Each row is a point. Each copy is the shape, with its points in the same order, turned, moved and blurred by noise. Is it also mirrored, or only turned?
(in the rows, 128 means zero)

Shape (8 x 3)
129	149	157
147	144	96
125	157	105
148	53	101
113	68	144
156	116	142
143	132	144
85	149	133
Copy 1 (8 x 3)
131	147	116
155	101	155
144	117	166
137	38	91
99	79	87
154	112	94
133	126	108
92	125	151
Copy 1 is: mirrored
Copy 2 (8 x 3)
159	139	138
129	153	84
132	170	101
74	86	84
88	89	139
140	108	105
146	123	115
123	171	148
Copy 2 is: only turned
Copy 3 (8 x 3)
149	107	145
126	160	131
112	146	141
148	155	51
140	87	67
171	130	123
156	128	137
97	93	144
Copy 3 is: only turned

Shape (10 x 4)
116	185	154	123
90	160	139	116
141	107	159	139
125	130	107	167
112	105	131	99
117	112	169	91
147	150	176	161
187	122	134	144
98	108	114	102
184	151	159	95
Copy 1 (10 x 4)
105	156	187	113
104	112	168	122
170	128	144	142
120	147	123	174
136	93	131	123
163	93	158	103
161	174	181	145
169	172	109	130
126	82	123	129
165	166	140	80
Copy 1 is: only turned
Copy 2 (10 x 4)
130	167	78	166
123	179	109	149
121	105	104	112
129	112	141	167
141	156	135	101
134	150	95	84
124	104	70	145
170	82	112	139
133	170	165	115
192	124	72	124
Copy 2 is: mirrored
Copy 3 (10 x 4)
157	89	158	135
136	96	133	157
87	116	146	101
107	160	161	143
101	118	98	126
100	84	105	107
112	101	188	101
114	154	157	71
105	128	94	147
150	109	133	60
Copy 3 is: mirrored
Copy 4 (10 x 4)
89	127	72	106
80	124	97	121
132	98	132	102
139	110	107	164
102	141	149	120
93	135	144	82
139	87	81	93
185	133	110	110
92	146	156	143
147	167	89	70
Copy 4 is: mirrored

Shape (14 x 8)
93	158	123	124	99	131	127	96
83	135	142	126	110	167	111	147
101	168	118	98	155	121	87	144
109	65	127	137	106	142	143	138
139	78	128	118	111	120	158	137
149	161	90	144	174	94	98	113
132	79	133	115	168	155	155	148
147	113	96	104	161	112	129	88
168	113	119	145	134	137	128	128
102	101	163	111	81	150	79	108
135	159	61	117	134	78	76	121
151	58	165	95	78	170	160	151
141	125	70	130	148	96	80	89
106	141	93	110	102	172	99	123
Copy 1 (14 x 8)
149	120	150	130	130	132	132	69
127	125	165	114	129	171	118	118
159	155	170	186	136	142	119	129
84	115	119	88	147	128	139	116
83	103	126	114	146	97	119	124
172	137	111	198	125	98	162	131
109	135	124	98	152	106	109	169
138	154	106	152	147	71	117	112
124	99	99	148	111	103	129	134
82	153	152	120	90	157	112	79
143	145	116	219	153	114	167	94
41	93	129	86	121	116	66	120
148	168	89	188	136	99	160	96
135	126	115	144	144	172	105	89
Copy 1 is: mirrored
Copy 2 (14 x 8)
96	129	171	105	128	133	101	104
104	159	175	132	125	173	142	136
85	175	128	92	84	127	133	144
136	123	146	176	150	152	135	154
132	105	104	162	155	145	119	149
132	167	101	106	76	96	86	118
128	174	96	171	168	150	134	152
123	143	101	125	142	91	79	146
156	137	102	136	128	150	96	127
147	121	184	98	139	165	142	168
107	123	116	108	47	98	78	142
133	97	117	158	193	205	136	170
143	134	123	117	78	83	70	154
98	149	174	122	105	166	84	157
Copy 2 is: only turned
Copy 3 (14 x 8)
99	150	112	174	153	107	121	125
91	136	159	135	139	114	98	105
90	163	136	99	164	103	146	137
141	91	143	149	118	156	106	119
143	114	121	141	113	181	129	119
128	161	91	99	119	86	158	178
107	87	121	91	106	170	120	123
132	131	68	116	144	147	137	165
137	144	106	119	89	141	115	141
146	141	134	138	168	122	72	82
148	186	117	123	159	104	159	193
132	118	135	139	110	217	80	71
163	156	89	120	150	104	129	193
97	163	143	144	154	126	79	152
Copy 3 is: mirrored
Copy 4 (14 x 8)
85	135	139	121	98	126	132	128
115	107	117	105	95	137	105	167
122	113	116	60	97	126	112	97
127	111	115	133	162	155	148	181
145	138	122	127	178	141	151	153
122	103	85	95	126	103	153	53
179	90	133	113	161	125	146	154
146	122	130	106	137	126	187	89
154	120	85	139	143	116	146	118
125	137	117	130	88	195	120	154
97	144	72	62	116	125	169	68
183	159	127	147	158	154	128	203
111	115	83	102	112	143	192	68
114	128	100	97	75	124	152	157
Copy 4 is: mirrored

Shape (13 x 9)
152	132	110	152	90	143	159	167	98
142	76	101	111	115	105	134	110	97
68	97	147	130	110	99	105	111	110
80	121	168	57	158	67	112	119	175
128	171	105	128	156	109	129	125	143
157	142	96	104	97	132	147	157	123
46	130	163	54	164	96	115	144	129
151	106	143	123	92	127	168	96	93
167	105	124	148	84	150	188	165	125
135	147	134	114	129	112	94	161	151
119	124	159	98	104	133	114	124	103
121	90	169	123	141	100	124	132	76
131	71	129	143	129	168	126	103	94
Copy 1 (13 x 9)
131	165	129	143	117	136	101	80	106
156	114	120	101	102	119	155	130	70
89	97	137	85	113	85	152	121	128
163	36	137	125	119	67	148	155	181
154	123	120	134	181	90	135	111	143
151	136	111	169	120	109	106	93	112
122	20	107	119	141	100	144	124	169
157	143	114	71	98	124	101	103	103
154	175	137	140	96	160	118	73	116
129	124	135	169	139	98	125	143	153
117	108	110	105	106	111	93	135	135
119	90	165	80	132	139	115	139	105
123	152	95	75	115	165	143	139	106
Copy 1 is: mirrored
Copy 2 (13 x 9)
117	111	120	111	137	161	168	80	121
148	111	100	100	111	94	120	133	149
145	139	122	133	104	74	156	175	87
116	139	182	118	153	72	104	233	105
112	112	169	171	132	134	106	137	120
119	143	139	111	138	161	124	106	142
111	173	156	145	183	51	119	197	85
152	104	148	78	105	93	146	97	125
121	92	139	83	147	156	187	87	142
127	128	144	131	155	155	113	164	92
155	146	138	101	135	104	128	130	80
133	99	100	100	143	70	132	145	80
200	99	109	122	133	98	154	115	124
Copy 2 is: mirrored

Shape (16 x 12)
66	89	144	137	106	133	132	87	89	159	126	139
149	184	101	134	167	161	151	86	102	98	99	97
148	165	105	105	180	114	103	124	164	151	172	161
75	135	155	168	97	160	124	128	92	101	156	87
128	129	134	81	147	177	94	144	191	83	113	116
99	175	132	184	118	160	168	162	121	157	131	97
140	105	111	135	144	169	73	170	143	137	150	77
84	141	94	111	162	139	136	141	158	99	139	108
105	128	109	96	130	78	164	150	169	146	186	147
72	88	116	110	155	92	96	139	132	129	125	118
118	87	159	135	170	123	142	185	143	107	163	145
124	127	93	116	153	169	162	124	146	100	172	167
86	107	152	163	145	115	91	143	156	149	157	115
102	185	71	106	157	88	100	144	114	130	143	142
96	152	107	129	94	143	171	126	167	104	103	136
144	147	128	170	116	141	154	116	182	107	108	138
Copy 1 (16 x 12)
93	113	111	103	186	168	118	145	99	181	132	134
137	91	118	114	54	107	159	166	146	165	172	109
159	105	128	89	90	141	179	90	149	147	67	91
67	116	106	152	126	132	102	104	84	151	163	129
103	77	113	113	117	102	151	107	149	47	134	104
98	168	79	180	114	126	149	108	141	171	147	119
115	110	98	149	132	129	186	95	78	89	138	66
138	86	136	163	110	132	124	110	151	114	107	92
156	154	171	123	133	152	124	97	129	130	56	114
163	86	135	118	180	163	130	104	105	126	131	109
152	134	102	112	167	109	92	85	126	115	99	75
107	112	123	111	90	127	106	144	145	132	83	68
135	102	85	125	160	151	137	61	97	138	108	127
161	104	166	117	86	183	162	78	146	160	126	86
118	139	118	155	105	147	122	157	167	106	122	149
128	138	67	123	93	133	135	151	150	107	103	146
Copy 1 is: mirrored
Copy 2 (16 x 12)
177	141	162	125	170	108	166	145	124	111	186	114
126	140	139	154	140	110	101	160	181	145	79	173
145	142	57	120	75	151	134	146	110	148	108	124
149	83	177	177	158	114	140	118	159	151	158	90
140	122	98	132	96	141	116	43	172	120	127	158
98	102	114	199	172	102	115	154	134	123	146	97
103	98	114	130	78	151	126	118	192	121	173	104
128	118	83	119	152	125	138	99	164	154	118	120
107	136	68	117	137	150	190	111	76	157	134	101
143	137	118	67	132	126	151	106	140	124	148	82
112	101	115	103	133	154	103	90	90	168	179	106
151	102	79	134	153	163	131	129	126	164	136	173
142	98	113	119	102	100	141	116	123	138	181	73
136	141	82	112	130	158	140	149	138	132	70	76
127	101	102	150	178	110	155	96	122	105	104	151
117	80	110	152	129	86	128	118	107	108	110	170
Copy 2 is: mirrored
